Rows are points. The points of each table are mixes of a few directions, plus a little noise. Count the directions of each table, and those that both share. Where both have some left over, give the other angles between the two spaces (their principal angles), to ten degrees, smallest first.

First (4 x 3):
[[-30 -56  15]
 [ 20  37  -9]
 [  2   4  -1]
 [  8  15  -4]]
Second (5 x 3):
[[ 20  19 -25]
 [ 13  -1  14]
 [ -8  -6   7]
 [-60 -28  11]
 [ 35  16  -7]]
Directions: first 1, second 2, shared 0; angles 30

First (9 x 6):
[[-18 -22 -30 -21   1 -31]
 [ 27  34  46  32  -2  47]
 [ 11  13  18  13  -1  18]
 [  5   6   9   6   0   9]
 [-14 -17 -23 -17   1 -24]
 [-24 -30 -40 -28   1 -41]
 [-15 -18 -24 -17   1 -25]
 [  5   6   8   6   0   8]
 [ 22  28  38  27  -1  39]]
Second (7 x 6):
[[-18  49  24 -37  22 -21]
 [ 13  -2 -22  22  21   0]
 [ 34 -26 -18  32  11  -5]
 [-18   5 -12   2  -4  17]
 [-38 -10  35 -38 -60  19]
 [  7  -5  -2   5   2  -2]
 [ 20 -11  -5  13   7  -7]]
Directions: first 1, second 3, shared 0; angles 90

First (10 x 9):
[[ -5   9  10  25  13 -12  29  18  26]
 [ 26   3  -6  -3   8 -24  29  12   2]
 [ 16  -3 -12   7   3 -20  17  15  19]
 [ -5  10  20 -32  -3  23 -15 -28 -56]
 [-16 -34 -41  17 -25  11 -55   4  49]
 [ 18   2  -6   9   8 -24  29  18  18]
 [-13  11  24 -32  -4  30 -23 -33 -60]
 [-53   8  28  31   3  31 -16  -5  18]
 [  9   3   4 -23  -2   5  -4 -13 -33]
 [ 21  -9 -20   2  -1 -20   9  13  18]]
Second (7 x 9):
[[  0   1 -10  15 -12 -15  11   6   9]
 [ -1  -3  16 -25  19  25 -19  -9 -15]
 [ -1  -6  38 -57  46  57 -42 -21 -33]
 [  0   0   3  -4   4   5  -4  -2  -3]
 [  0   1  -7  11  -9 -11   9   4   7]
 [  2   5 -37  55 -45 -56  41  21  33]
 [  0   1  -3   4  -4  -5   3   1   3]]
Directions: first 3, second 1, shared 0; angles 40

First (11 x 11):
[[  9 -13 -52 -30   6  -4  11 -18   8  15   7]
 [ -7   5  -2 -18  -7   0  -1  -9 -25 -14 -17]
 [ -1   7  22   2  -7  -3  -8   7   0 -17  -6]
 [-23   9  32  50  14  28  11  -1 -49  24 -11]
 [ -6   2  -7 -11 -11  -5  -7   8  -5 -17   0]
 [ 12   1  -2 -32 -13 -18 -11   0  21 -27  -5]
 [-17   4   5  17 -12   1 -11  27  -5 -13  15]
 [ 19 -10   6  31  33  15  22 -22  17  55   4]
 [ -8   9  20  -2 -13  -4 -11  12 -10 -26  -8]
 [ 15  -6 -27 -39 -12 -21  -9   2  34 -21   9]
 [  9  -8   3  32  23  12  14  -6  14  41  13]]
Second (10 x 11):
[[ -4   0   1   3  -4   1  -4   7  -3   0   7]
 [-13  -1   3  10 -11   4  -9  20  -8   2  21]
 [ 10   1  -3  -3  14  -2  12 -18   7   0 -20]
 [ 17  -1  -1 -40  -7 -12  -4 -17  10 -10 -12]
 [ 20   0  -3 -31   5 -11   5 -26  12  -8 -24]
 [-43  -2   7  52 -24  19 -21  60 -27  12  59]
 [ 20   3  -6  -1  33  -3  27 -38  14   2 -44]
 [ -9   3  -2  45  26  12  20  -1  -4  13 -10]
 [ -8  -3   4 -16 -29  -3 -23  23  -7  -6  30]
 [  9   0   0 -19  -3  -6  -2  -9   5  -5  -6]]
Directions: first 4, second 2, shared 1; angles 40

First (8 x 14):
[[  5  20   1  -4  17   9   6 -11 -15 -13  -1   9   0 -18]
 [ 11  43   2  -8  37  20  13 -23 -32 -28  -1  19  -1 -39]
 [ -1  -2   0   0  -2  -1  -1   1   2   1   0  -1   0   2]
 [-16 -60  -2  10 -51 -28 -18  31  44  38   2 -27   1  53]
 [ -1  -4   0   1  -3  -2  -1   2   3   2   0  -2   0   3]
 [ -2  -7   0   1  -6  -3  -2   4   5   5   0  -3   0   6]
 [ -2  -7   0   1  -6  -3  -2   3   5   4   0  -3   0   6]
 [  4  16   1  -3  14   7   5  -8 -12 -10   0   7   0 -14]]
Second (9 x 14):
[[ 16  -7 -24   1 -18  21  -4   4  20   8  20  13   1  -7]
 [-25   9 -21 -22  -3   0  18  -4 -11  27  -3 -17  22   6]
 [  1   3 -12  21  15   2  -4  -7   4  -9  39  13 -11  29]
 [ 31  -3  28  -6 -22   7  -2   2   0   4 -32  13 -11  -7]
 [ 17  -3  42   9   2   8  -7  10   1  -7 -15  -9   4   6]
 [ 15   3   2  -5  -6 -26 -10 -10  20 -13  -5  -4 -24  -8]
 [ 11  -2  -3 -10 -16   2  -5   2  20   6  -3 -11   3 -12]
 [-53   4 -37   9  33  -8  15  -6 -36  -4  22  14   8   6]
 [-12  -3  26   4  14  -6  -1   9 -16 -11 -23  -9   9 -12]]
Directions: first 1, second 6, shared 0; angles 60
